Every row gives one point. To make a cloud, some directions were put in groups of two or more. Within a group, all points are equally far from the middle, so they leave a hole (a ring in 2 directions, a hollow ball in 3). The other directions are filled evenly. Then the cloud was stretched, turned, moved and blurred a little. How many holes are there, and how many directions does each take, smallest first?

Cloud (14 x 2):
[[ 23  16]
 [-43 -29]
 [-14 -36]
 [ 30  13]
 [-32  30]
 [-20  59]
 [ 21  54]
 [ -7  55]
 [ 11 -41]
 [ 17  12]
 [-33 -38]
 [-22  18]
 [ 39 -19]
 [ 52  49]]
Holes: 0

Cloud (19 x 3):
[[ -7  43  -6]
 [ 16 -19 -52]
 [-38  40 -27]
 [-39 -39  -6]
 [-17  54  25]
 [-12  12 -38]
 [-56 -25 -15]
 [-47  18 -55]
 [-37  35   1]
 [-11  62   6]
 [ 57  -9 -12]
 [  7  28  67]
 [ 51  17   9]
 [ 59 -50  27]
 [-22  -9  15]
 [ 39   8  29]
 [ 21 -10 -31]
 [ 35 -33  26]
 [ 18 -51   1]]
Holes: 0

Cloud:
[[-26 -16  -2  77   8  24]
 [ -3   5  66 -28  43 -26]
 [-32 -48  16  -6  78 -37]
 [  6 -56  40 -25  48 -39]
 [-28  20  -8 -63  -2 -14]
 [ 14 -30   2  10   4 -51]
 [-24 -53 -30   8  12 -52]
 [ 66  25  46   1 -34 -18]
 [ 33  22   3 -27  27   6]
 [ 41  -5 -21  47  -1 -14]
 [ -3  68   6 -32  -4  55]
 [  2  -3  38   0 -28   5]
 [ 23   3 -71 -34  49 -35]
 [-50 -63 -18  26   1   6]
 [ -2 -27   0   8 -41  21]
 [-10   1   4  42  29  21]
 [ 30  37 -44  15 -11   6]
 [-61 -10 -15 -15  37  15]
 [ 16   2 -14 -31  74 -40]
 [-22 -67 -21 -38  68  -8]
 [ 25  15  57 -27   6  31]
 [-30 -36  62  -5  35  12]
 [ -9 -33 -28  17  30 -61]
 [ 71  10  -3 -10   5  21]
 [-35  22  36  27 -19  33]
 [-68  19  43  -4  50  23]
 [ 44  52 -25  13 -22  15]
 [-32   4   9  55 -11 -33]
 [ 28 -16  23  -3 -17 -38]
 [-21  23  39 -58  33 -31]
 [ 61  52  -6 -19  -4 -47]
 [-12 -34  37  41  53  22]
 [ -2  -1 -45 -16 -22   0]
 [ 13 -12 -59  10  -4  -7]
 [ 25  18 -19 -55  35  -6]
 [-20 -52  61 -21  61 -48]
 [-38 -13   9  37  53  55]
 [ 41   9 -38   2  25 -58]
 [ 46 -10 -48  14 -11  -9]
 [-34 -54 -16 -23   8  25]
 [ 37   7  11 -46  40  53]
 [ 20  14  16  -3  38 -38]
 [ 30   6  11 -55  63  -7]
 [ 38 -17  38 -32  33 -40]
 [ 40   7  28  49  -2 -36]
 [-50 -20  -1  33  40  60]
 [ 48  13   7  52  37 -32]
 [-16 -41  53   1   2 -10]
 [ 20 -38 -15  14  17   1]
 [-15  -2 -37  59  40  17]
 [ 26 -36 -24  48  71 -20]
 [-43 -32 -24  -1  53  41]
 [ -7 -30  39  -5  18  -4]]
Holes: 0
